Every row gives one point. The window is the flat piece filled in between its corners: a triangle in 3 columns, a solid with four corners in 4, and so on. A path goes straight from each point to the next, and from the last back to the first. After which points does the path pass through the window?
(in the rows, 128 means zero)

Window (4 x 4):
[[102 153 176 110]
 [117 106 107 187]
 [123 193 151 103]
 [168 128 126 182]]
Path:
(1): [105 159 152 191]
(2): [125 141 125 129]
(3): [119 112 132 122]
(4): [106 155 152 174]
(5): [110 194 188 150]
(6): [124 156 129  78]
(7): [129 129 145  86]
(8): [ 97 167 184 155]
Through the window after points: 1, 3, 5, 7

Window (6 x 6):
[[ 79 121 150  59 121 200]
 [100 134  90  84 134 179]
 [ 77 128 130 158 132 139]
 [138 174 127 140 128  97]
 [177  75 101 132 150  84]
 [166 158 205 147 155 194]]
Path:
(1): [118 118 104 122 111 128]
(2): [107 154 117 123 166 111]
(3): [138 151 189 142 193 169]
(4): [168 145 165 130 106 190]
(5): [115 144 117 126  76 182]
(6): [ 87 123 111 101 198 139]
(7): [136 128 131 141 184 117]
(8): [154 137 140 127 101 134]
(9): [113 129 117 110 105 170]
(10): [102 153  97  88 204 163]
(11): [114 126 135 125 179 131]
(12): [132 126 134 130 103 143]
(13): [120 132 124 138 103 176]
(14): [ 94 144 156  85 187 145]
(15): [114 149 160  63 179 157]
(16): [148 124 159 118  95 200]
Through the window after points: 3, 5, 7, 9, 11, 13

Window, 9 rows:
[[155 145  70 107 112 121 170  87 119]
 [134 206 118 117  91 104 135  77 134]
 [211 106 107 141 123 105  84 178 134]
 [210  65 161 111  43 119 115 159 153]
 [ 66  73 121  95 235  63  32 143 134]
 [150 163 109 143 115 169 138  74 133]
 [ 89 172 122 121 113 125 152 136 142]
 [155 184 124  91 146 139 155  99 104]
 [174  74 137 123 191  69 169 104 181]]
Path:
(1): [160 122  95  94 146 114 105 110 147]
(2): [135 133  91  80 144 135 107 121 191]
(3): [146  97 130 144 151  70 116 128 115]
(4): [112  97 157 125 156  58 113 130  94]
(5): [131 114 127 104 162 123  79 145 191]
(6): [160 110 116 101 135 106 127 114 172]
(7): [139  92 149 186 171  68 141 129 100]
(8): [123 116 140 153 112  88 101  98  98]
(9): [155 163  98  92 142 118 120 126 159]
(10): [156 126 111 104 139 134 141 115 157]
(11): [171 120 105 150 127  78 140 109  77]
(12): [130 120 129 125 150  70 114 127 102]
(13): [141 131  91  78 149 114 102 126 173]
(14): [159 140  92  90 109 131 113 112 183]
(15): [166 141 155 145 110  93 130  96  97]
(16): [157 103 128 150 144  92 109 125 110]
Through the window after points: 8

Window:
[[152  90  14 159 131 166  77  99  93 156 125]
 [116 164 107  98 188 137 168  80 133 109  87]
 [ 91  94 190  73 143 171 162 162 128 171 140]
 [140  86  85 149 161  94  54 101 116 142 114]
 [111  70 195  77 113 172 170 185 119  77 175]
 [112 135 219  81  88 175 131 135 135 124 173]
 [162 135  76 130 148 119 103 162 105 154 159]
 [135 117  71 131 166 167  93 143 180 127 119]
 [150 102  44 154 109 116 152 125 169 145  95]
 [134 138 232 149 171 178 143 136  98 126 117]
 [ 80 131 169 112 110 160 113 182  97 117 114]]
Path:
(1): [150 117 177  85 113 179 130 142 128 125 119]
(2): [ 99 132 161 111 114 154 125 125 127 129 167]
(3): [ 53 135 156 102 139 156 147 144 127 114 171]
(4): [206  79 161  89 125 168 134 143 127 156  86]
(5): [167  99 121  68 129 179 118 140 129 117  60]
(6): [107 124 120 137 149 147 135 108 135 126 124]
(7): [109 124  87 138 154 149 117 131 137 135 137]
(8): [182 147 120 107 142 139  85 116 126 161  49]
(9): [143 104  93  95 122 153 102 147  98 125 109]
(10): [ 93 119 109 171 132 165 107 130 112 147 137]
(11): [107 121  99 151 153 122 146 113 149 127 147]
(12): [165 123  93  93 131 160 131 139 132 142  65]
Through the window after points: 1, 3, 9, 11

Window:
[[147 112 128 135 188 191 110 151 131  96 180 181 155 144]
 [106  78 113 150 168 145 157 110 180 145 115 131 126 114]
 [116 154 120 158 157 167 122 107  65 148 182  91 118 127]
 [ 96 190 116  85  63  87 134  90 189  91 170 139 131 142]
 [107 223 114 101  81  76 140 123 156 169 154 142 197 134]
 [ 87  64  51 148 159 121 147  74 101 134  96 157 125 140]
 [142  89 110 155 153 133  99 150 120  92 149 113 166 118]
 [133 151 163  77  72 104 101 139 141 171 155 160 127 118]
 [ 65  77 136 169 137 148 220  70  69  75  52 129 107 141]
 [189 121 130 159 162 116 138 135 120 126 201 145 139 151]
 [104  65  92 207 107 157 157  81 148 108  78 186 124 104]
 [179 147  82 115 142 151 139 118 151  97 118 140 134 119]
 [162  93 102 162 109 191 173 213 118 105 176 129 129 188]
 [144 149 136  93  81 139 136  89 123 160 188 107 188 155]]
Path:
(1): [141 139 129 149 140 139 118  90 120 118 116 133 128 203]
(2): [151 117 108 172 134 136 133 108 120 124 129 122 123 171]
(3): [129 102 123 141 145 133 161 125 115 108 155 152 143 121]
(4): [130 124 105  99  79 140 169 118 115 144 220 128 163  87]
(5): [139 148 141 123 119 133 112  91 135 144 122 122 166 189]
(6): [131 150 118 184 160 163  64 103 131 119 114 120 108 171]
(7): [135 111 107 118 129 128 161 134 119 117 167 127 161 104]
(8): [ 97  95 106 134 106 140 188 119 117 122 152 139 153  80]
Through the window after points: 2, 4, 6, 8

Window (14 x 14):
[[156 119  98 156 174 132 133 142  94 103  98 142 119 126]
 [160 100 117 115 112 158 146   7 182 124 151 197  81  97]
 [105 122 161 112 108 181 169 145  90 108 125 106 131 151]
 [116  93 139 163 167 100  83 149 147 137 151 140  96 158]
 [166 182 157 113  86 216 155  80 175 146 159 126 138 142]
 [154 158 179  76 106 178 148  76 111 161 134 108 157 153]
 [ 98 145 105 159 149 120 102 158  64 117 155 122 144 125]
 [159 102 118 165 169 101 135 161  96 106 182 154 149 125]
 [132 158 146 139 143 122 148 154  71 126 145 144  93 150]
 [123 178 163 106  95 146 152 121 126 113 122 140 171 167]
 [161 114 112 134 107 104  99 145 112 110 155 125 107 143]
 [150 150 144 185 109 152 150 115  70 117 141 118 166 177]
 [145 102 125 164 124 125 108 158  96 146 133 179 124 114]
 [131 142 115 161 119 115 180 144  94 148 129 107 150 136]]
Path:
(1): [153 128 162 137 127 125 127  94 117 133 130 100 122 105]
(2): [146 124 145 162 123 140 127 124 111 111 130 135 126 118]
(3): [137 126 113 114 148 129 113 130 119 136 167 157 115 174]
(4): [116 116  90  88 108 149 161 136  88 152 146 154 126 163]
(5): [158 152 196 183 129 137 114 116 128 103 147 111 145 128]
(6): [144 154 190 161 138  93  96 105 101 109 125 183 121  87]
(7): [125 123  93 133 127 162 153 159  98 136 148 111 139 172]
(8): [139 102  99 134 146 139 122 141  87 141 150 152 132 149]
(9): [140 156 171 163 119  95 142 132 109  98 122 120 118 119]
(10): [169 154 144 157 121 115 122 113 114  98 128 109 128 119]
(11): [107 102 112 118 150 172 144 151  95 146 158 186 132 170]
(12): [128 127  80 147 115 169 125 150 109 157 167 137 144 160]
(13): [149 132 159 142 131 127 125 118  99 104 135 141 124 134]
(14): [139 129 161 135 127 139 138 126 109 109 125 127 126 128]
(15): [134 139 118 119 131 152 136 124 105 154 167 131 153 166]
(16): [118 122 101 138 141 164 162 189  83 102 163 176 153 189]
Through the window after points: 6, 14, 16

Window (14 x 14):
[[190 142  69 124 125 154  82 128 152 168 143  83 217  74]
 [143  74 160  69 195 121  80  85  81  85 147 141 144 138]
 [144 116  88 167 173 135 143 173 186 135 137 184 154 114]
 [178 207  95 107 130 163 115  94  98 137 139  42 144 132]
 [174 173 130 161 138 130  76 128  54  97 163  97  87 139]
 [156 150 178 133 108  91  84  42 131  64 114 150 206 161]
 [154 142 125 146 148 110  98  60 157 144 158 149 153 133]
 [113 152 132 131 127 111 186 146 111 187 166 102 183 138]
 [129 119 126 162 144 102  97 144 135  94 132  82  94 130]
 [129 121  96 109  42 122 140  86 137  88 151 114 121 107]
 [107  49 105 151 173 164  94 144  95 105 136 162 184 189]
 [ 92 142  93 154  85 170  70 173  82 122 107 130 104 150]
 [122 106 112 187  94 130 129 153  92 130  86 146  96 153]
 [160 131 144 141 139 180 123 159 129 183 151 131 182 180]]
Path:
(1): [198 147  66 120 105  95 136 152 148 151 134 139 155 176]
(2): [118 111 140 157 139 140  96 116 117 114 143 127 154 114]
(3): [140 120 162 152 131 147 111 104 124 117 131 126 170 133]
(4): [172 166  91 106 121  95  83 108 125 123 142 162 189 222]
(5): [170 132  66 104 139  84 101 142 131 140 148 122 184 148]
(6): [134 139 148 160 133 148 122 101 126 132 143 129 151 125]
(7): [126 113 120 145 146 150 120 112 133 109 137 128 153 104]
(8): [172 123 112 112 158 104  84 136 121 141 144 156 148 170]
Through the window after points: 3, 5, 7

Window (14 x 14):
[[129 159 126 115 103 178 187 168 145  82 131 143 111 178]
 [ 73  93  98 135 111  84  67 109 115  97 100 110 153 106]
 [114 109 114 159 159 138  96 109 161 131 114 122 113  91]
 [115 150  92 124 157  98  84 117 122 122  43 149 137 110]
 [110 132  93  56  99  60 229 156 129 183 171 173 151 137]
 [115 147  87 121 164 126 147  87  78 133  95  74 161  79]
 [125  98 134 102 156  68 119  86  88 119  69  94 106  84]
 [123 128  56 167 127  81 101 104 127  95 110 106  87 119]
 [ 96 110  77  70  37  92 194  73 133 202 133 160 126 133]
 [147 192 141  85 133 153 154 145 120 146 175 131 125 206]
 [199 164 147 156 105 157 154 125 135 106 144 151 165 164]
 [161 158 105  83 149 159 146  82 124  79 159 147 139 124]
 [ 84 159 124 141 118  79  96  95  95 123  95 132 112  49]
 [206 165 107  87  98 191 138 168 135 111 163 119 127 138]]
Path:
(1): [163 209 107  83 118 113 145 112 175  89 152 103 186 173]
(2): [128 194 130  81 123 116 151 134 144 148 109  94 129 116]
(3): [149  92 102 139 107 156 128 121 109  95 148 170 138 141]
(4): [ 97 101 101 141 133 136 128 137  50 130 123 176 145  98]
(5): [150 181 118  94 130 123 135  95 167 102 127 111 117 131]
(6): [120 181  79 137  96 109 127  84 172 144 121  75 107 108]
(7): [156  82  99  99 131 125 137 158  71  94 127 188 128 146]
(8): [126 132  58 150 145 127 145 110  49 123 156 174 117 116]
(9): [120 144 117 107 128 116 121 105 131 117 101  97 144 100]
(10): [131 170 110  70 113  97 175 146 164 146 123 124 126 119]
(11): [104 100  93 107 114  86 178 119  79 152 164 169 158 138]
(12): [151 121 105 101 117 155 145 136 104 128 140 146 107 106]
Through the window after points: 4, 6, 8, 10, 12
